Each wall is flat, endless, passes through zero and stands at right angles to its row. A trip goes straight from one point to another. Which walls does it cross, in order?

Walls:
(1): [-21 -43   4]
(2): [-8  4 28]
(3): [-29  50   4]
(4): [-25  15  27]
(5): [ 7  4 10]
(6): [ 24 -19 -25]
(7): [-13 -59  -9]
(8): [ -5 -20  43]
Trips:
[-63  18  -6] to [  1   8 -10] => 1, 2, 4, 6
[-33  -5  60] to [17 -7 31] => 3, 7
[-35  14 -14] to [-60  16 -32] => 7
[-37 -13  -3] to [-53 -40  -8] => 3
[-4 20 29] to [-23 -49  26] => 1, 7, 3, 5

Walls:
(1): [ 26 -16  -7 -30 -68  -4 -14  35 -44  60  35]
(2): [-47 -57 -29  43 -38  20   1  38 -10 -30  11]
(3): [ 18   2 -20  16  -9 -18 -38  29   2 -13 -26]
(4): [ 40 -55  17  34   5  54 -10   0 -42 -18  -2]
(5): [  8  16 -21 -32  29  -3  31 -19  53 -12 -47]
Trips:
[-18   1 -21  -9  11 -18 -21   4  -7  63 -24] to [  1  23  -2  -5  11  40 -11 -16   7 -28 -58] => 1, 4
[  5 -50  -6  74 -22  -4  -7  -9  31  -9 -73] to [ 47  34 -28 -17 -14 -54 -20  15 -21  26 -36] => 1, 2, 4
[-51  12 -17  25 -83  -5  -2  35 -15 -11 -20] to [ 15 -17   8  -5  37  51  79 -32  14  13   6] => 3, 4, 5, 1, 2
[ 18 -31 -32  29  32  33  -3 -13  21 -52 -39] to [ 46  31 -14  28   0 -13  -1 -20 -60  30 -20] => 2, 5, 1

Walls:
(1): [  9   9  -7  39  22 -66  34  47 -12  21   1  25   6  28  40 -10  15 -10
 -53  36  -8   5 -20  -9]
(2): [ 29 -11   4  54  21 -33 -16  22 -24 -67 -15 -34 -26 -13 -13 -10 -38 -18
   0 -22  31 -30  -1  44]
(3): [ 46  17  26 -19  21  17   7  52  -6  78  29  11 -10   8 -14  -5 -16   9
   6 -36  64  31  14 -61]
(4): [ 27  42 -31 -42 -50  10  -9 -14 -13   3  55  14 -12 -56 -23  40 -53 -22
  11   9  12   0  -1   3]
(5): [  4  -5  32 -45  61  14  -8  13 -32  -6 -15 -10  22  30  -4 -12  30 -37
  47   0  17  32  16  10]
(6): [-59 -33   6  58  23   7  -2 -13   6  10 -39   9 -32 -32  21 -20   1  -2
   6 -12 -11 -52  12 -25]
(7): [ 29 -18  -1 -24 -26  15 -17   1 -21 -20 -43 -68   6  27   9  59  -5 -73
 -14  -4  11  10  -2  17]
(8): [-14  10 -12 -29 -30  19 -12 -25  70 -21  49  -5  -5  17 -32 -15 -24 -54
 -23 -30  74 -46  23 -23]
Trips:
[ 10 -48  10  23  29  12 -37 -18  38 -32 -22   9  25  24  -7 -56  -9 -47
 -21 -11  68   6  33 -11] to [-24  67  24  -6  45  -6 -32   3 -74 -52 -42  38  42  18  -6 -20  19 -26
 -73   3  25 -29  -4  30] => 1, 3, 6, 8
[ 87   5 -30   4  -7   7  -4   5  40 -18   2 -23 -13 -34  15 -10  14  43
  33 -10 -72  -4 -21 -27] to [ 37  54   4   5  13  -2  -1   5 -21  -1 -71 -19  -1   2  10  12  21  42
 -17 -53  48 -41  34  42] => 2, 4, 3, 7, 5, 6
[ 23  32 -36  30  57 -64 -41  -6  11 -26  31 -37 -16  -8   1 -13  -7 -33
  23 -11 -13  18  36  36] to [ -3 -26 -48  11   6  39  -6  -9 -53  -6 -17  40  18  19   1  17  88 -18
   7 -15 -10  33  28  26] => 8, 4, 2, 1
[-29 -59 -24  18  -3 -20  -2  20  -5  29  24 -57 -26  -7   1 -12  10  -1
 -22  -7 -16 -32 -35  16] to [ 30   7 -18 -11   0 -23  67 -43   0 -42  18 -11 -11  12  24  49 -23   1
  -5  40 -47  47 -18  61] => 6, 4
[  5 -15   5  38 -36 -10   7 -33  14 -17 -39 -42  46  18  12 -37   0  17
 -69  22 -17  21  29   1] to [-11  22  34 -26   3 -48  44  36  14   4 -33  -4  39 -23 -18  21  36  31
   6  27  -8  52 -69  29] => 6, 2, 5, 7

Walls:
(1): [ 15  25 -53 -51 -38  23  -2   0  24   4  22  30 -15  -2  42 -35  37  30
 -24  20 -51  -9  59  -4 -83 -23 -20 -28   5 -22 -24  21  47  23 -21  79
  29 -33  29 -12 -30  16 -32 -23  15  10   0  14]
(2): [-27  65  29  33 -16  50 -33  17 -12  21 -17 -12   2  61  29  -4  13 -60
   7 -47  19 -10 -20 -17   4 -19 -46  30  32   0  15  -5  32   0  41  50
  -6  11  76  23 -13  -7 -21  18  -1  46 -51  20]
(3): [  8  -9   4  19 -46 -40 -21  22  56  60  22  10  -9  24  20   7  11 -31
  11  -1   6 -39   1 -38  51  10 -58  63 -24   6 -38 -15  -6  35  16   9
 -18  19  -9 -23 -10 -36 -22 -32  25   3  35  47]
(4): [-21  27  12   5 -49  31  48  17 -10  10 -25  57   0 -10  15 -65  47  39
  -6 -23  47  10  -5  -8  45  26 -29 -26  16  16   2   5  61  -3 -14  60
  23  18 -26  -7  12  12  -6 -33 -26  -1 -10 -33]
(5): [ 40 -32 -54  18  16  -3 -13 -14 -61  61 -17   8 -24  20 -13  46   8  23
  -4  23  18  18 -64  17   1  63   8  -9  33 -39 -19  29  24 -22 -65 -21
  14  37  14 -25 -22  30 -24  19   8  -9  -9 -14]
(6): [  2  58   4   3  17 -32  27   8 -52  49  39  12  13   1 -20 -38 -35  32
  19  -6 -13   4 -27 -49 -11  93  13 -35   6  19 -26  -8 -15  22  45  35
  17 -20  14 -46 -37 -18 -28 -28   7   9 -61  -3]
(7): [ -7   4  18  16  16  36   2   7  -4  32 -11  12 -56  16  13  -9  34 -31
  19  74  32 -39  30  37  17  64  23  -3   7 -48  33  14 -34  50 -30  -3
 -36  47   5  37  -6  30 -10  39  24 -22   9  -1]
(8): [-17  60  -6 -22 -52  20 -16 -35  17 -21 -23  48  49  27  -2  -4 -44   9
  27 -29  -8 -49 -14  20 -52  30  -3  60 -10  -4  26 -28  45  51  33 -23
   6 -73  48  20 -44   2  10 -27   7  -3 -40 -41]
Trips:
[-10  55 -36 -10 -11 -21  28  39 -45  28  31 -38  12  28  42 -12 -66  18
  38 -53 -32  -8 -28  12   4  29  44   5  48   7   1 -97  34 -62  34  35
  31 -22   2 -13  34  -9  27  13  24  26 -11   5] to [-14 -35  12 -22 -47  22  29  -1 -44 -15 -14  76 -18  16  42   1  14 -37
  -2   0  31 -13 -73  24  26  58   1 -53 -15 -26 -20   6  -8 -10 -14 -19
   6  60  38   3  -2 -52  23   8  18  14  22  -9] => 5, 7, 3, 8
[ 10  16  22 -23   5  21  19 -28 -20 -50   3  37  36   4   2 -26 -50  21
  16 -48 -42  -7   5 -11 -16 -56  -2 -22  -2 -30 -25 -30   4 -25 -12   3
 -28  22  67  -8 -24  55  23  11  12  39  -7 -13] to [  4  19 -14 -70 -39 -26  18  20  -1  12  15 -19  -8  35  -3  -2  42 -25
   4  28  28 -15  -4 -24  29  -8 -30 -10  33  -5  20 -52  15  16 -53  57
 -49 -38   1  43   8 -26  45 -27  45 -43  48  -7] => 6, 4, 3, 7
[-27  13 -14  -6  22  21   7   2   2 -11 -45 -22 -42   9 -57  19  67 -30
  30   8   3  24  -7 -24  14  -2  16 -43  48  15  28  63  15  -3  25 -93
 -38 -21  30 -19  11 -40  -4  38 -42  10   7 -10] to [ -6  -2   1  12  14  50  -2  41  48  -3  -8  33  45  -2  34  36 -15   2
  16  50 -19  16  30 -23   8 -27  -9  20   5 -31  -5   7  36 -10  13  25
   4  47  20  32  35  22   3  -8 -20   7  28  12] => 5, 4, 1, 3
[ 24  -6  14  20 -54 -18  55  -8 -18  30 -11 -30 -20   9 -19 -12 -65  -6
  17  44 -17  34 -30  -7  23 -10  22 -20  27  62 -39  30 -29  32 -19 -34
  33 -59 -27  35  41 -21 -20   6  -5  14  52   7] to [-18  18  18  37 -17  10  -6 -40  10  49   6 -31  23  62 -35 -27 -39   0
 -49  36  30  -7  21 -65  -2  -9 -62 -11 -20  34  35  41   8  49  -8  30
 -38 -14 -22  20  10 -65 -24 -18 -30   0 -17  -8] => 5, 4, 2, 8, 1
[ 26  39  15   8  11   0   9  43  17 -31  44 -31  19 -10 -14 -44 -23  -5
  36 -16 -21   3  10  25  19  15  24  30  20  23   8  26 -49  -2  14  24
   1  22 -20  13 -19 -43  -6   4 -30  -7  20  56] to [-70  -4 -28  17  30  -9  43 -11  25  78 -33  -8 -16 -24 -14  18  19 -26
  63   8  30  26 -30  48  21 -16 -43 -18 -75  19   3 -65  21  -2 -16   5
 -49  -7  20   7   2  -2 -18  15 -14   8 -18 -25] => 7, 4, 6, 5

Walls:
(1): [  47  -27   17  -14   -5   33   20  -10  -43    3   44  -26   18   17
   11   34  -19   25   -6  -22  -68  -48   33  -42  -17    2  -31   -8
   19  -20  -54 -106  -46   -6   13  -15   25   11   -3  -13   16   57
   57   49  -15    3  -28  -31]
(2): [-10  19 -31   9   7 -25  27   6   0 -39  17  -3  17  23  22  16  10 -29
 -10  18  22  -1 -21 -14 -13 -16   7 -13  -1   3  -2  11 -42  13 -10  22
 -38  -7  56  23 -12 -21   1  13  35  16 -65  18]
(3): [-35  60  28  49  -6  17  16 -46  38  -8 -16   0  29 -18  18  25 -26  54
  16   5  22 -32  46 -16 -56  -7   0 -19 -19 -14 -21  19 -19   9  30 -23
   0  13   2 -37 -18 -72  29 -10 -28  17  14 -16]
(4): [ 19   3 -23   2  35  13 -11  31  21 -26  -7  -3 -20  39   0 -57  62 -18
 -17 -11 -11 -20 -35   7 -17  23  36  27 -17   3 -36 -40   6  15 -22  22
  11 -26 -19  25 -20   4  -2  29 -13  25 -21 -19]
(5): [-16  -1  20 -25   0  -8   7  18   5 -20  13 -10 -48  16  56 -16 -11   2
  -7   9 -46 -31  38 -13   8  28   8  26 -11  21 -17   9 -16 -20   0   5
 -45 -13  38  23 -23  10 -63 -14 -61   6 -26  31]
(6): [-23  59  16 -39 -47   1 -42  63 -16  20  22  -6  17 -14 -31 -26 -39  10
  24 -24  -1  -2   1  61 -24 -19 -25  29  28  40  -9  29 -29 -10  39  53
  -6  45 -15  31 -10 -45  16  17   3  24   0 -17]
(7): [ 29 -19  40  20 -67  -1  -8  62   0  33  -2  -8 -46  23  14   1  56  28
   5  16  -1 -48  27  31   7   6  27 -16  -5 -11  16   4  -4  40  46  34
  19   3 -18 -20   0 -37 -13  20 -23  12   1  10]
(8): [-27  23  15  30  41  -8  13 -10 -23 -38 -14  28 -21 -36  27 -11 -38  21
  10   2 -16 -41  44 -29  24  10 -48  67  36  18   9 -32  -5  19   3 -12
  17  19 -12  12  16  -5 -38 -30  10  34  13 -24]
(9): [ 26 -13 -25  -8 -22  28  18 -53   6 -16  -9 -32  16  48 -61 -35   7  49
  88 -13  -8 -23   8  -6  36  12 -31 -12 -21  -6  62  -3  83  -5   0  -7
  -4   4  15  20 -36 -54 -27 -48 -60 -56  28 -44]
Trips:
[-40   9 -38  12 -59  -6  25 -38 -14 -27  50 -21 -18  48  52  17 -65 -36
 -34  17 -11   1 -30  15  31   5 -30 -10  -4 -51 -26  -1  28  16  24   7
 -34 -24  27 -17 -14 -12  12 -17  21  -8 -20  26] to [ 27 -35  17   4  49  -7  -9 -14 -28   8  53 -10  -4  23  13  -1  29  34
 -24  27   1 -21   3  14  -6  -8 -32 -36 -24   0  -3  43 -21   4 -38   1
   6  33  -6 -25  18   4  -6  31  47 -10  18  -9] => 3, 5, 7
[-40  54 -24 -73 -47  45 -55 -20 -37  25  -6 -19  20 -17  -4  -1  68  24
  83 -25  -6 -10  20   6 -39  11 -57  18  14 -16   0 -18 -11 -19  20  26
  39 -61  53 -13 -21   9 -11 -14  48  71 -33  19] to [ 24 -29 -16  22  13   9 -26   7 -25  34   6  32  17  21  -9 -12 -28  17
  12 -28 -20 -45 -11 -48 -41 -15 -38 -60  15 -20  56 -41  25   8 -28  -9
  18  81 -15  -6 -29 -29  30  23  28 -21 -12 -73] => 4, 2, 7
[ 47 -10  64  44 -14 -14 -65  10  56 -17 -12 -37   7  40  51  24 -30  -2
 -32 -21  11  -6 -18 -21  20 -27  10  -2  -6  -8 -29   6 -35 -30  22   9
 -31 -39  28  -1 -14  43  37   3  11 -44  60  -1] to [-16  66 -11 -28   3  -4 -14 -63   5  20  22  49   4 -16  14   2 -55  21
   7  44  16  -5  23 -22  40  17  23  -8 -35 -12  -2 -19 -18 -14 -43 -29
  28 -33  20   0 -18  15  18  48  27 -20 -11 -29] => 7, 2, 5, 8
[-34 -12  28  11  19 -17 -38  14  18   3 -52 -28  24 -14  -3 -40  -5 -35
  39  -1   2  11   3  23  54  29  -2 -13  34 -34  32  30  44  25 -13 -17
  31   8  23   2   1  40  26  24  42  15 -16  44] to [ 24  11  65  16  -6   7 -42 -58 -25  22 -43  -5 -22 -42  12 -15  -2   5
 -40  13 -27  17  -6  27 -10   7 -13 -15   6 -22  11   7 -63 -46  22 -27
   6   2  18 -54 -53  24 -57  30 -67  26  44 -72] => 8, 7, 3, 5, 1

Walls:
(1): [  9  -1  18  27  44  34  27 -12 -24  -4  -7  33  -3  41  30 -16  -1   2
  -5   4  -9 -28  19  17 -30  -7  27  -9  22   1 -14 -24  27  33  52  63
 -44 -72  40 -12  21  51  46  15 -33 -19   2 -14]
(2): [-21  50  33 -30   9   8 -87 -26 -38  16  47  14 -12 -34  66  22  -6  15
 -61  -8   0  62  33  16   2  -4 -67  64  -4   4 -22   0 -19 -23  -4 -10
 -35  54   6   9  26  39 -33  23 -32   4 -65 -12]
(3): [-20 -13   0  11  15 -58  30  13 -18   0  68  25 -13 -25 -69 -48  26  23
  20 -18  24  17  -4  -3  15  -8   5  -4 -27  46 -31  13  36   6  10 -57
  -7 -20 -34 -33  36   2  -4  -8   7  37   9  53]
(4): [-13  -5  10  14   4 -30  -9  -1  26  39  59  52  -7  32 -28  -7  49 -22
 -28  18  56  12   4  44   6   4  23   8  27 -14 -57  59  48  -1 -23  -3
 -80  -3  29   7  37 -18   3  27 -22 -48  -7 -60]
(5): [-18  35  -8  18  19  19 -39 -40  18   3 -52 -12 -20  55  10 -38  -5  45
  22 -23  -3  -2 -16  36   5 -25  14 -33 -18 -18  39  12  -8 -58  -4  -7
  47  37  -5  30  14 -20  52  58  56 -10  -4  20]
(6): [ 55  31 -46 -31   0  44  37  35 -23  68  10  17  15 -14  12 -46 -11 -13
 -12 -38  54 -46 -17 -11   0  20  11 -20  28   2 -47 -17 -22 -58 -11  -1
 -10 -36 -18 -15   0 -35  16  41  31 -34  16 -15]
(7): [ -4 -16  25 -40 -13  11 -32  35  -5  -5 -16  -3  10 -12  21 -25  -7 -11
  20 -52  30  58  11   7   3   5   0  -2 -14  31 -29   2  18  58  39 -32
  -3  21 -69  16  53  25  -8  43  -1  99  -7  15]
(8): [ 12 -68  -6  18 -10 -33   8  47 -33 -18  24 -45 -28   0 -10  54  46  -3
  12 -33  -9 -24  -3  20 -10   7  37 -28   5  27 -48  49 -20   6  47  27
  25  35  -6  16  18  23 -36 -13   2   2  15  19]
(9): [-21  13 -19  12 -48  57 -34   1 -35 -16  15  29  23   5 -13 -34 -10  70
 -14  71  54  13   4 -12 -22  39  37  -7  27  -4   7  26  76 -38  12  -8
 -21  33  -1 -15  32  34  32  42 -18  39   4  14]
(10): [-47 -20 -30 -42  19  -6 -56  41 -35  -2  26 -27  28  12 -44 -18 -29 -23
   0  -7  38 -18  21 -41  21   0  21 -34   5  20  -6 -24 -22  67  31  -3
   7 -38   4  -6 -17 -27 -28  37  27 -46 -33  12]
(11): [-39 -44  30  18 -24  32 -18  26   2  10  12 -47  15 -18 -20  29   2  13
   9   0   3 -28   3  37 -31  11  31  -2 -30 -52   8  12 -37 -53 -41  21
  -4 -61  25  -5   5 -36 -13 -16  53  15   0  16]
(12): [  4   2  45  24  31 -23   9   3  24   8   1 -11 -44  18  34 -27   5  31
  11  -3 -18  35 -26  51  29   7   7 107 -26 -10 -18  14  -3   8 -13 -28
  -4 -47 -11  -2  30  56 -21  26 -18  -2 -37   5]
Trips:
[ 33  -2  -6 -11 -47  29  -3   6  -2  33   8 -17 -47 -25  25  -6  27   5
  -4  18  21  -1  37  33 -12  -8  37  16  14  17 -49 -78 -32 -12 -50 -14
   7   7  37 -13 -42 -31 -33 -37   1  23 -49  35] to [ 17 -21  41  47 -58 -43 -46  25 -35 -68 -10 -26  48  32   5 -13 -11  21
 -20  -6  35  57  28  42  21  52  33  14 -41  11   9   5   8   8  -8 -37
  -4  48  16 -86 -23   9  10   2  25  26 -20  13] => 9, 7, 3, 6, 10, 5
[ 22 -45 -18 -30 -14  17  16  51 -63  -6 -32  -7  11   1  20 -27  15  26
   3  -5 -26 -37  50 -43 -32 -11  75 -32 -11 -44   2 -25  12 -29 -34 -63
   0  -1  61  63 -33 -27  19 -13  -7  22 -15 -41] to [ 14 -27  -4 -29 -18  11   3  73  -5  36  13  30  26  29  32  20  20  -1
  13 -16  -3 -31 -13 -29 -27  35  -3  -7  20  29  39 -30  10  -8  -2  42
  30  -9  -7 -16 -10   3 -38  23  15 -45  -6  28] => 5, 9
